Each point is reached from the start by the listed moves, each made 0, 1 or 2 times, or once backwards (-1), plus a little noise. Is the number of moves made odd or even? Then give how often each move was made.
In the rows, zero is written as 128.

Moves:
(1): [160 122]
(2): [120 148]
Start: [146 132]
Points:
[186 107] -> even (1, -1)
[130 172] -> even (0, 2)
[162 167] -> odd (1, 2)

Moves:
(1): [137 144 135 129 126 124 149 134 125 143 129]
(2): [122 126 152 130 145 126 124 106 120 137 148]
(3): [129 110 131 130 125 123 138 141 132 132 109]
(4): [139 129 130 140 128 131 123 137 130 126 142]
(5): [121 133 118 108 157 131 123 132 130 118 121]
(6): [131 137 129 125 119 140 128 137 138 138 112]
(7): [116 119 123 139 134 118 120 131 136 135 120]
(8): [129 133 144 116 131 112 106 134 119 119 137]
(9): [137 124 113 122 122 130 125 125 142 145 136]
(10): [137 121 119 126 124 132 131 121 102 133 121]
(11): [114 120 138 119 105 133 134 142 119 135 150]
Start: [133 114 133 134 110 127 126 132 136 126 128]
Points:
[130 101 132  79 162  66 142 186  62 110  47] -> odd (2, -1, 2, -1, 2, -1, 1, 2, -1, 2, 0)
[144 128  85 100 159  98  35 181 177 121 159] -> even (0, -1, -1, 2, 2, 0, 2, 2, 2, 0, 0)
[ 90   7 135  90 118 121 116 105  90 185 162] -> odd (-1, 2, 2, -1, 1, -1, 1, 0, 2, 2, 2)
[143  97 124 123  94  73 161 179 147 161  82] -> even (2, -1, 2, -1, 0, -1, 1, 1, 1, 0, 0)
[142  81 189 137 142  84  55 140 113  92 189] -> even (-1, 1, 1, 2, 0, -1, 0, 2, 0, 0, 0)

Moves:
(1): [147 137 125 130 106 130 122 139 117 121 122 125 122 133 144 142 132 120
 128 109 125 144 144 155 133]
(2): [128 140 132 141 137 118 127 141 131 126 124 129 123 132 124 126 126 117
 135 132 120 124 132 138 127]
(3): [132 126 142 137 131 122 136 135 125 125 132 125 121 121 136 144 126 126
 123 129 124 118 121 122 125]
(4): [125 124 125 133 130 122 128 130 118 131 117 118 135 117 137 124 132 123
 124 131 132 116 127 124 129]
(5): [120 131 125 128 133 121 136 118 128 131 135 123 128 130 125 126 126 128
 128 126 133 134 130 128 129]
(6): [123 131 134 137 123 133 115 130 128 128 127 123 129 125 132 124 125 130
 130 130 136 122 139 127 132]
(7): [129 137 119 140 132 133 137 131 117 128 112 116 123 136 115 128 134 133
 139 129 128 127 128 126 122]
(8): [132 124 125 116 132 130 131 137 141 134 141 114 124 122 118 137 135 133
 126 118 118 140 123 131 134]
(9): [122 119 125 124 127 130 137 132 133 121 124 126 127 125 132 126 121 131
 129 123 120 125 136 126 132]
(10): [145 132 126 136 146 134 125 127 127 135 119 127 125 132 126 125 119 108
 118 131 125 128 132 116 135]
(11): [125 125 131 130 121 134 130 117 126 134 136 126 123 127 129 126 134 124
 126 132 119 137 133 127 124]
(12): [132 123 125 132 133 128 124 127 129 131 130 130 110 125 133 132 135 124
 121 130 131 126 126 125 135]
(13): [121 131 122 134 128 131 125 136 132 126 131 134 135 126 124 132 121 125
 118 131 131 126 129 124 122]
(14): [130 123 127 123 121 118 126 132 110 112 120 118 120 129 121 122 140 130
 142 123 129 127 133 123 121]
(15): [126 126 129 137 130 135 130 125 137 135 132 133 132 129 130 122 124 119
 134 134 135 138 120 131 124]
(16): [123 124 132 119 130 127 125 112 123 120 121 125 116 128 142 136 141 127
 134 116 122 122 128 126 118]
(17): [126 127 132 124 122 121 131 118 128 125 116 129 125 120 127 125 136 133
 129 124 129 139 134 128 124]
(18): [132 135 122 133 128 131 131 140 136 131 140 134 140 124 116 122 125 133
 129 122 125 112 128 123 121]
(19): [124 131 124 137 129 131 123 125 122 128 125 141 132 124 128 133 132 125
 138 129 132 131 135 131 137]
(20): [124 134 124 122 133 130 128 132 136 128 131 129 142 130 130 125 133 134
 134 136 138 125 139 130 124]
(21): [130 127 122 128 122 127 123 131 124 139 127 128 127 134 122 139 128 127
 138 122 132 131 139 135 125]
(22): [131 128 117 136 129 119 127 127 129 130 130 121 127 129 126 129 123 134
 128 132 118 127 128 119 121]
(23): [119 127 132 132 126 131 122 130 119 137 121 136 126 135 133 124 131 130
 132 126 132 135 121 110 127]
(24): [130 120 131 132 136 129 121 136 127 126 133 132 137 132 128 127 130 135
 118 118 122 129 131 137 125]
Start: [131 137 134 129 137 114 109 140 131 124 126 132 145 122 118 127 124 125
 121 121 117 137 121 137 126]
Points:
[127 144 125 114  61 140 117 177 115 120 140 155 134 132 137 112 149 132
  92  85  96 184 139 157 129] -> even (2, 0, -1, 0, 0, -1, 0, 0, 1, -1, 2, 1, 1, 0, -1, -1, 0, 1, -1, 0, -1, -1, 2, 0)
[ 72 164 108 111 117 132  81 108 160 156 131 163 118 137 157 163 175 139
 172  85 178 200 158 155 128] -> even (1, 0, -1, -1, 2, 1, 0, 1, 0, -1, -1, 2, 1, -1, 1, 2, 1, 0, 1, 2, 1, 0, 2, -1)
[172 143 141 150 135 116  91 157  59  56  45  44  38 149 130 110 194  85
 123  22  35 173 218 184 123] -> even (2, 2, -1, 0, 1, 2, 2, 1, 2, 2, 2, 1, 0, 2, -1, 2, 1, 0, -1, -1, -1, -1, 0, 2)
[ 98  99 156 148 160 109 146 185 149 101 161 160 143  66 136 104 152 106
 169 183 135  83 105 111 142] -> odd (-1, 1, 2, 1, -1, -1, -1, 0, 2, -1, 1, 2, -1, 2, 2, -1, -1, 1, 2, 2, -1, -1, 0, -1)
[222 200 118 249 136 108  83 225  57  96  67 104 119 153 106 167 145  65
 193  84  84  93 225 189  69] -> odd (2, 2, 2, 0, -1, 1, 2, -1, 0, 2, 1, 0, 0, 2, 1, 1, 0, 2, 1, 1, 2, 1, -1, 1)

Moves:
(1): [134 152 131 136 126 136 136 125 132 131 132 126 132 123 151 129 129 135
 128 136 139 136 129 145 123]
(2): [120 133 137 130 133 131 136 130 130 127 133 136 113 132 121 117 135 135
 133 129 137 120 131 134 124]
(3): [124 129 121 122 132 134 138 119 127 120 126 141 128 126 133 135 152 127
 131 130 120 133 132 128 125]
(4): [120 116 128 139 129 126 127 133 124 132 128 122 120 137 131 132 143 119
 124 140 131 134 115 135 133]
(5): [135 125 130 139 147 139 125 125 116 125 114 135 124 110 131 125 132 143
 122 128 130 114 137 139 125]
(6): [144 130 132 130 134 145 130 113 115 118 128 137 112 141 131 145 123 131
 122 131 132 139 124 138 139]
(7): [137 120 131 125 129 111 140 122 154 117 127 136 119 122 128 133 125 135
 133 134 136 121 130 122 126]
(8): [130 129 135 123 128 126 124 129 121 137 124 145 129 124 122 135 128 124
 128 126 135 137 130 124 124]
(9): [130 128 126 124 122 120 133 129 124 124 138 131 130 132 116 124 129 125
 128 134 133 137 127 128 123]
(10): [133 127 119 132 121 125 141 126 112 130 117 108 127 141 140 123 127 132
 112 123 136 150 124 110 132]
(11): [123 129 122 130 136 129 121 122 127 139 132 125 128 132 126 122 132 132
 128 140 129 129 143 125 122]
(12): [116 132 123 128 126 116 130 136 113 116 130 138 142 140 121 138 135 128
 125 124 137 105 138 126 138]
(13): [145 125 127 129 144 111 126 127 122 124 142 122 131 133 125 123 129 129
 135 122 123 136 139 143 134]
(14): [147 113 130 143 126 125 128 127 135 140 142 147 134 123 134 129 133 145
 119 121 110 122 107 134 136]
(15): [127 114 127 125 116 121 132 129 121 126 117 131 129 137 133 129 130 130
 121 132 129 132 127 136 121]
(16): [139 128 137 110 123 122 130 137 126 136 139 117 121 121 127 130 137 136
 125 136 122 134 135 134 131]
(17): [138 128 127 127 128 133 124 125 121 122 121 125 139 121 140 130 136 131
 139 121 138 132 122 125 133]
(18): [129 136 137 127 128 123 128 122 120 131 117 127 124 127 125 122 123 128
 138 132 124 125 125 137 134]
(19): [ 96 127 117 111 139 125 114 121 118 119 137 132 131 110 141 122 115 122
 127 130 126 131 120 129 129]
(20): [119 132 117 120 127 132 131 124 143 139 127 132 115 127 123 119 130 129
 122 120 129 137 129 135 132]
(21): [129 139 131 131 126 123 119 149 116 132 133 129 114 128 127 141 120 134
 130 125 122 132 133 133 119]
(22): [125 132 137 128 129 127 123 119 140 124 124 133 143 143 124 133 134 133
 125 121 133 141 125 127 134]
(23): [141 127 116 128 130 122 110 125 137 118 135 146 122 135 144 123 120 125
 121 123 125 132 111 117 124]
(24): [131 133 131 122 132 116 134 116 130 131 129 120 130 125 123 133 129 129
 123 121 131 124 128 128 119]
Start: [144 134 138 134 129 132 151 138 137 133 143 120 135 125 140 126 131 134
 124 147 123 131 135 120 125]
Points:
[185 181 180 167 180 126 205 126 106 103 130  66 137 127 147  89 173 156
 228 180 179  64 213 170 169] -> even (1, 2, 0, 0, 0, 0, 1, -1, -1, 0, 1, 1, 2, -1, -1, 0, 2, 2, -1, -1, -1, -1, -1, -1)
[139 243 142  80 173 137 172  92  91 104 107 157  95 116 104 158 174 169
 160  99 162 145 183 161 124] -> odd (0, 1, 2, -1, 1, 1, 0, 0, 1, 0, 0, 1, 0, -1, -1, 0, 2, 2, 0, 2, 2, 1, 0, 2)
[ 49 112  79 143 198  77 104 108 108 102 164 126 131 106 164  73 133 114
 104 223 142 117 157 195  57] -> even (1, 0, 0, 2, 2, -1, 0, -1, 2, -1, 2, 0, 1, -1, 2, -1, -1, 0, 2, 0, 0, 0, 1, 1)
[175 171 159  88 105 147 133 125 190  57 148 206 118 190 113 169 157 133
 145  94 162 158 105  74  99] -> even (-1, 2, 1, -1, -1, 1, 0, 0, 1, -1, -1, 0, -1, -1, 0, 0, 2, -1, -1, 0, 1, 2, 2, 1)
[139 106 107 145 179  80 118 177 154  78 120 249 107 104 155 196 205 153
 109 103 144  95 125  84 127] -> odd (-1, 0, 2, 2, 2, -1, 2, 2, -1, 0, -1, 2, 0, 0, -1, 0, 1, -1, 0, 1, 2, 1, 2, 0)
[ 75 168 121 103 214 124 120  81  74 134 101 105 117 115 123  86  84 148
  73  80 142 205 164 106  94] -> even (-1, 1, 0, -1, 2, 0, -1, 1, 0, 2, 0, -1, 1, -1, 0, -1, -1, 0, 2, 1, 1, 2, 0, 2)
[129  89  82  96 207 128 153  31  54  55 108 137 156 175 171 110 148 184
  59 116 139 187 170 149 182] -> even (-1, 0, 1, -1, 2, 2, 0, -1, 0, 2, 1, 1, 2, 0, 2, 0, 0, 0, 2, 1, -1, 2, 0, 0)
[247  35  84 161 119  55 113 177 152  98 229 170 120 159 190 124 140 151
 128 127  76 157  55 122 149] -> odd (-1, 0, 0, 1, -1, 0, 1, -1, 1, 0, 0, 0, 2, 2, 1, 0, 2, -1, 0, 0, 1, -1, 2, -1)
